Each row is a point. The points of each table are mixes of a few directions, plus a little noise. How many directions does each table use, and how many do they share? Where both have some left over, give the other angles between the two spaces (their principal angles), to ten degrees, smallest first.

First (4 x 3)
[[-29  36 -42]
 [  2   2  21]
 [-25  36 -10]
 [ 54 -74  30]]
Second (7 x 3)
[[ 17 -29 -12]
 [ 12 -19  -9]
 [ -7  13   6]
 [-48  77  34]
 [ 20 -32 -14]
 [ 46 -73 -31]
 [-38  62  27]]
Directions: first 2, second 1, shared 1

First (8 x 4)
[[-16  93  25 -54]
 [ 20 -60  -9 -36]
 [ -9   0   4  70]
 [ 15 -34 -60  36]
 [ -1  27   2 -22]
 [-15  -2  88 -25]
 [  9 -12 -45  21]
 [  4 -12  -3  10]]
Second (5 x 4)
[[-72 -12  76  16]
 [ 14 -19 -23 -14]
 [ 16 -34 -33 -20]
 [-13  46  38  26]
 [ 56  17 -54 -10]]
Directions: first 3, second 2, shared 1; angles 40

First (9 x 6)
[[ 43   5  26 -25  87 -67]
 [-18  -3 -11  11 -36  28]
 [ -1   0   0   1  -1   0]
 [ 28   5  17 -17  57 -43]
 [-40  -5 -24  24 -82  63]
 [-38  -5 -23  23 -78  59]
 [  3   1   2  -2   7  -5]
 [-23  -3 -13  14 -46  36]
 [ 44   6  28 -27  91 -71]]
Second (7 x 6)
[[ 37  12 -10  50 -45 -53]
 [ 60  -9  -5  28  -2  49]
 [-93  -6 -12 -32  27 -50]
 [ -5 -30 -36  26  33  20]
 [ -6  40  54 -51 -35 -19]
 [ 32   9  39 -41   6  75]
 [-25 -17 -28  19  15 -24]]
Directions: first 1, second 3, shared 0; angles 80

First (10 x 8)
[[  -1   33   -4    6   -7   29   14   10]
 [   8   37  -15    1  -16   25   37    5]
 [   7   11  -11   -4   -9    1   25   -3]
 [ -36  -53   54   17   42   -3 -121   15]
 [  17   11  -25  -12  -17  -12   53  -12]
 [  -7   38    5   13   -2   44   -4   18]
 [   6   20   -9    0   -9   11   22    1]
 [  24  -83  -22  -34    0 -106   29  -46]
 [   5  -29   -4   -8    3  -32    1  -13]
 [ -23   15   29   21   16   43  -57   26]]
Second (8 x 8)
[[  6  21 -27  -7  -7  16  25  17]
 [ 18 -28 -20  10 -33  10  37   2]
 [ -6   5 -22  23  -3  15 -25  40]
 [-26   4 -17 -42  52  19 -54  49]
 [  7   0  72  20 -26  16  26 -66]
 [-15  42 -24 -20  36 -24 -24  21]
 [ 18 -13  61  57 -47 -25  26 -73]
 [ -3 -30 -23 -38  25 -26 -11  11]]
Directions: first 2, second 5, shared 2

First (10 x 9)
[[  13  -30   10   -6   -4   23   26   21  -12]
 [ -20 -116  -40  -17  -79    0   20  -27   13]
 [  14   56   26    8   45    5    3   29  -13]
 [ -18   71   12   16   41  -52  -41  -12   38]
 [ -20  -54  -44   -8  -54   -1    4  -27  -14]
 [ -24   23    5    9   20  -50  -18    0   39]
 [  31   51   41    5   47   22   -7   12    4]
 [ -49   53  -53   14    6  -35   33   67  -99]
 [  10  -72   12  -12  -28   11    3  -22   48]
 [  63   16   32   -9    8   78  -23  -44   -3]]
Second (10 x 9)
[[  59    7   31    5    0   12  -75  -17   33]
 [  13    9    3  -12  -16   30  -18   -4   -1]
 [ -32   -3  -21   -5  -15   20    3   -2  -14]
 [   8  -57   -3   38   35  -41  -83  -25   54]
 [  25  -23  -14  -51   11    5   89   15    7]
 [  16   84   47    8  -10  -17   51   29  -44]
 [ -22   38   30   53   23  -70   13   17  -20]
 [ -33  -19  -39  -35  -21   40   46    3  -18]
 [  65   48   40  -26  -11   19   19   11   -4]
 [-101  -83  -74   25    2    0  -44  -26   10]]
Directions: first 4, second 4, shared 0; angles 30, 40, 40, 50

First (11 x 12)
[[-23  30  68  11  25  15 -67 -13  28   8 -35  13]
 [ 78   6  -9 -17 -64 -31  69  11   1  74  33  50]
 [  7 -36 -89 -11 -20  -9  63  18 -39 -34  42 -37]
 [  5  16  -2  -6 -56   3 -21  21   8  20  16 -13]
 [ 19 -11 -53 -12 -52 -11  39  23 -19   4  35 -20]
 [-21  -6  62  18 113   9 -14 -46  13 -23 -58  39]
 [ 18 -50 -82 -11  16 -15  94   1 -42 -31  31 -11]
 [ 16  26  39   1 -13  -3 -19  -1  18  36  -7  26]
 [-22 -34 -50   2  43   3  32  -4 -27 -55   7 -28]
 [-37  24  38  11  -4  18 -73   3  18 -10 -20 -19]
 [-43  38  79  18  16  23 -99  -6  35   4 -42  -1]]
Second (10 x 12)
[[ -14  -35  -57   -1   51   31   72  -74  -55 -106   16  -28]
 [ -51  -46   -8   29   93  -51  -39   55   39   46  -32   15]
 [  18  -23   48  -15   23   23   28  -25   40    8    3   41]
 [   8   46  -22    6  -14   -1   -3  -18  -63  -43  -20  -30]
 [  -9    9   52  -15  -27   36  -43   19   41    0   -2   -8]
 [  21   82    5   31  -74  -28  -41  -60  -27   57    4   27]
 [ -13   18  -11   -1  -51    0  -40   36    1    7   10  -34]
 [   4    5   16   -6    7   11    1   -1   -1  -15  -10   -1]
 [  14   21  -38   -3  -25  -41   -8   77  -36   18  -18  -31]
 [  23  -76   14  -26   18   18   73  -10   62   26   45   49]]
Directions: first 3, second 6, shared 3

First (8 x 14)
[[ -40    1   31  -24  -43   17  -29    7  -14  -31    0    7    8  -11]
 [   5  -27    4  -11   -3  -35  -12  -25   -2   18    2    6  -15   10]
 [  47   10   15   32   45   20   47    7  -25   21  -64  -21  -40  -65]
 [  37   -2  -61    4    6  -37    8  -19   67   17   44  -13   30   81]
 [  14  -31  -14   -7    9  -50   -9  -30    9   30   19    9  -11   29]
 [  -7    6   25   20   35   26   18   17  -52    7  -33   13  -29  -64]
 [ -61   34   15  -47 -109   44  -49   25   44  -82   31  -14   67   46]
 [   5    9  -15   33   58   14   27   19  -27   21    1   17  -11  -26]]
Second (9 x 14)
[[ -51  -10  -19    6  -62  -10   12   -1   -3   22   14  -30  121   60]
 [  53   18   11  -23   59   19  -31   11   31  -40    1   39 -120  -47]
 [ -12    8    7   31  -15   -5   30  -13  -30    3   -5  -27   11    1]
 [ -38  -24  -17   -9  -41  -12   -2    2    1   32    4  -11  100   44]
 [ -14   62    9   63  -37   14   55  -19  -25  -52   22  -58  -14   14]
 [  23   10    9    1   25    7   -3    0    2  -16   -3   10  -56  -25]
 [  31  -36   -2  -56   50   -1  -53   20   33   20  -14   58  -38  -28]
 [   1  -21   17   22   17  -19   25  -16  -47   38  -31   -6  -10  -30]
 [   6   -6  -12  -34    5    7  -34   16   38   -7   11   24    4   11]]
Directions: first 4, second 3, shared 1; angles 60, 90

First (8 x 18)
[[ -84 -104  -12  -14  -47   32  -75  -54   -5   22    3   23   54  -23
    34   13   50   -2]
 [   6    1   13   42   24   -7   22   26   -4  -25    6  -20    6   -3
   -63   -4  -39   49]
 [  69   81    8   42   70  -24   50   66   23  -25    4  -13  -42   34
   -35   15  -51   16]
 [  -1    3   -4  -25  -19    1   -3  -16   -5   11   -4    5   -3   -4
    24   -8   16  -22]
 [   1    4   -4  -24  -16    1   -3  -14   -4   11   -4    6   -5   -3
    24   -6   16  -22]
 [ -11  -14    6   -5  -22   -1    9  -14  -19   -4   -2  -12   10  -20
   -24  -22   -5   16]
 [  32   51  -15  -59  -16   -4    3  -14    8   30  -11   22  -36   16
    83   -1   36  -76]
 [ -12  -22    7   43   25    2   -4   19    6  -18    8   -8   16    2
   -44   13  -24   43]]
Second (10 x 18)
[[   2    2    1   -1   -1   -1    3    0   -2   -1    0   -1   -1   -1
    -3   -2   -2    1]
 [  18   22    8   -2   -4  -11   30    6  -12   -9   -3  -16  -10   -7
   -26  -21  -18   10]
 [ -51  -65  -23    6   10   31  -86  -15   36   26    7   45   28   22
    74   62   51  -28]
 [  -1   -1    0    0    0    1   -2    0    1    0    0    1    1    0
     2    1    1   -1]
 [  -2   -2   -1    0    0    1   -3   -1    2    1    0    2    1    1
     3    3    2   -1]
 [  23   30   11   -3   -5  -14   39    7  -16  -12   -3  -21  -13  -10
   -33  -28  -23   13]
 [  57   72   26   -7  -12  -34   95   17  -40  -29   -8  -50  -32  -24
   -82  -69  -56   31]
 [  15   19    7   -2   -3   -9   26    5  -11   -8   -2  -13   -9   -7
   -22  -18  -15    8]
 [ -72  -91  -33    8   15   44 -121  -22   51   37   10   63   40   31
   105   87   72  -40]
 [  12   15    5   -2   -2   -7   19    4   -8   -6   -2  -10   -6   -5
   -17  -14  -11    6]]
Directions: first 3, second 1, shared 1

First (9 x 20)
[[-23 -32  16  43  42 -26  21 -19  -2 -19  18  -8 -44  13  32  -1  12  37
   43  39]
 [ 33  35  -4 -60 -29  59 -33 -16 -44 -13 -39 -11   5 -14 -58  -8  18 -47
   -2  11]
 [ 32  30  35 -64 -30  83 -18  37 -35 -29 -23 -18 -14  12 -64  50  70 -28
   38  -4]
 [-19 -31  12  34  44 -12  16 -29 -18 -39  -3 -10 -44 -16  12   4  21   6
   49  69]
 [-33 -32  15  54  46 -28  24 -12  -7 -36  10  -3 -32   6  22  25  12  11
   38  39]
 [ 37  14 -26 -53 -53   9 -11  36  51  59  -2  12  48 -54  -3 -33 -19  -5
  -51 -29]
 [ 23  19 -26 -26 -37 -17 -15   0  38  75  23   8  29  19  27 -65 -48  45
  -56 -64]
 [-50  -9   6  70  44 -35  14 -23 -30 -44   4   6  -4  50  10  41 -19 -16
    5  -8]
 [  0   6 -28   2 -26 -32   3  26  49  47  12  22  56 -17  20 -13 -47  -3
  -63 -52]]
Second (11 x 20)
[[  58   53  -31  -86  -40   50  -65  -90  -59   40  -32  -21  -14   20
   -36 -121  -28    9  -26    1]
 [  54   49  -29  -79  -37   47  -60  -83  -55   37  -29  -20  -13   18
   -33 -111  -26    8  -24    1]
 [  20   18  -11  -30  -14   17  -23  -31  -20   14  -11   -7   -5    7
   -12  -42  -10    3   -9    0]
 [  -8   -7    4   11    5   -7    9   12    8   -5    4    3    2   -3
     5   16    4   -1    4    0]
 [ -50  -46   27   74   34  -43   56   78   51  -34   27   18   12  -17
    31  104   25   -8   23   -1]
 [ -18  -17   10   27   12  -16   20   28   19  -12   10    7    4   -6
    11   38    9   -3    8    0]
 [  18   16  -10  -27  -12   16  -20  -28  -18   12  -10   -7   -4    6
   -11  -37   -9    3   -8    0]
 [  26   24  -14  -39  -18   23  -29  -41  -27   18  -14  -10   -7    9
   -16  -55  -13    4  -12    0]
 [ -58  -53   31   86   40  -50   65   90   59  -40   32   21   15  -20
    35  121   28   -9   26   -1]
 [ -26  -24   14   39   18  -23   29   41   27  -18   14   10    7   -9
    16   55   13   -4   12    0]
 [ -16  -14    8   23   11  -14   18   25   16  -11    9    6    4   -5
    10   33    8   -2    7    0]]
Directions: first 5, second 1, shared 1

First (8 x 24)
[[  13  -21   12    5   -5   21   17  -10  -32  -10   31  -17    7  -12
    -4   39    5   -7  -12   33    1   -7    7    8]
 [  10    8    7    7  -15  -19   -2   -2    5    4    0   26   -1    0
     6  -13  -15   12  -16   -1   15   18  -18  -22]
 [  27  -26   -7  -10  -11   -6   -4   -4  -23    2    8   20   15   -7
     5   12   14   18  -14   11   29   -9  -15   -8]
 [   7  -10   28   12    2   44   39  -18  -45  -18   42  -37    0  -27
    -9   59    8  -30   -8   46  -24   -7   16   30]
 [  -6   45  -10  -13   19   -7  -14   11   46   13  -61   31  -11  -17
    20  -48   24   -6   21  -72  -33    0  -19   29]
 [ -60  -31 -105  -61   47  -60 -121   56  100   31  -99    6   11  115
   -21 -116   19   48   71  -91   40  -36   33  -31]
 [ -27   23   49   52  -22   11   43  -18  -22  -19   67  -49  -24    8
   -18   31  -73  -24  -19   74  -15   46   26  -26]
 [  40   18   31    7  -13   22   36  -19  -31   -6   11   24    3  -58
    19   31   18  -12  -25    3  -17    5  -28   27]]
Second (11 x 24)
[[ 54   0  41 -20 -17   2  26  20  45 -24  38  30  -5  46   8   1  21   3
  -23  35 -32  30  40  47]
 [ 40 -16 -18 -28 -16   2   9  13   1 -42  -4  -7  16 -20 -15  31  40 -19
    0   6  -4 -41  31  41]
 [-47  34 -32  28  -7 -40 -27  -9  -7  25 -47   6  -8 -30   0 -40 -51  13
    8 -47  40   6 -51 -70]
 [ 21 -13  49  -6  12  29  21   3  18   6  49   9  -7  51  13   7  14   6
  -13  41 -35  34  27  36]
 [ 16  37 -71 -10 -56 -75 -21  18  17 -46 -78  20  12 -68 -22 -22 -13  -9
    3 -60  50 -44 -17 -34]
 [-64 -25 -50  16  37  27 -26 -30 -76  26 -32 -59  14 -61 -13  28  -1 -15
   34 -28  27 -58 -36 -33]
 [ -9 -42  38  -1  46  67  16 -15 -29  24  54 -31   0  33   8  37  27  -4
    5  45 -37   6  20  38]
 [-42  11  15  28  20   5  -9 -15  -8  43   4  -1 -14  16  13 -24 -36  16
    3  -6   4  34 -31 -38]
 [ 15 -28  56  -6  28  51  24  -3   3  14  62  -6  -5  55  14  21  23   3
   -8  52 -44  30  30  46]
 [-50 -10 -63  11  15   0 -29 -20 -60  10 -51 -44  15 -71 -18  17  -6 -14
   30 -43  39 -62 -36 -39]
 [ 67  53  33 -13 -63 -67  17  38  98 -35   4  82 -17  49  11 -56 -20  21
  -39   4  -7  64  22   7]]
Directions: first 4, second 3, shared 1; angles 60, 80
